Each point is reached from the start by the listed moves, each made once or not at all, plus a little noise. Is the number of moves made odd or even? Then give how often each move was made.
(in the rows, 100 means zero)

Moves:
(1): [125,99,122,99]
(2): [97,101,149,115]
Start: [111,116,108,93]
Points:
[133,113,176,107] -> even (1, 1)
[136,116,131,91] -> odd (1, 0)
[108,117,155,108] -> odd (0, 1)

Moves:
(1): [135,86,122,98,83]
(2): [146,135,104,112,101]
(3): [50,85,96,137,79]
(4): [121,83,75,111,91]
Start: [97,108,102,138,109]
Points:
[132,94,125,136,93] -> odd (1, 0, 0, 0)
[164,126,82,161,100] -> even (0, 1, 0, 1)

Moves:
(1): [97,87,113,100,92,97]
(2): [82,110,105,125,86,120]
(3): [94,95,99,77,57,86]
(4): [88,81,94,83,81,100]
(5): [82,92,107,104,119,88]
(6): [117,102,98,56,110,115]
Start: [118,113,87,90,113,101]
Points:
[81,114,99,118,118,108] -> even (0, 1, 0, 0, 1, 0)
[113,114,102,71,99,132] -> odd (1, 1, 0, 0, 0, 1)
[116,92,76,5,58,103] -> odd (0, 0, 1, 1, 0, 1)
[113,99,101,89,107,98] -> odd (1, 0, 0, 0, 0, 0)
[83,87,105,57,101,120] -> odd (1, 1, 0, 1, 1, 1)
[112,108,86,66,70,87] -> odd (0, 0, 1, 0, 0, 0)

Moves:
(1): [77,100,111,92,96,75,86,91,87,134,84]
(2): [106,110,103,90,123,113,98,97,128,98,94]
(3): [90,74,96,81,66,106,94,135,89,127,87]
(4): [101,92,100,100,86,107,101,91,115,116,95]
(5): [90,95,82,98,109,127,123,91,120,100,119]
(6): [84,71,107,107,84,97,105,120,108,103,74]
(7): [94,87,110,85,88,91,104,96,93,95,80]
(8): [116,119,103,101,120,106,115,100,121,98,111]
(9): [83,123,85,91,99,101,105,80,124,107,108]
Start: [79,80,91,90,91,91,130,101,121,93,89]
Points:
[55,22,91,75,23,97,130,151,132,140,40] -> odd (0, 0, 1, 1, 0, 1, 0, 0, 0)
[37,96,95,81,89,72,142,95,162,134,65] -> even (1, 0, 0, 0, 0, 1, 0, 1, 1)
[43,49,81,61,47,112,134,120,184,145,43] -> odd (0, 1, 1, 1, 0, 1, 0, 0, 1)
[29,72,84,57,37,82,116,96,133,178,61] -> even (1, 0, 1, 1, 0, 0, 0, 0, 1)
[70,49,89,75,41,105,125,124,121,134,71] -> even (0, 0, 1, 1, 0, 0, 0, 0, 0)
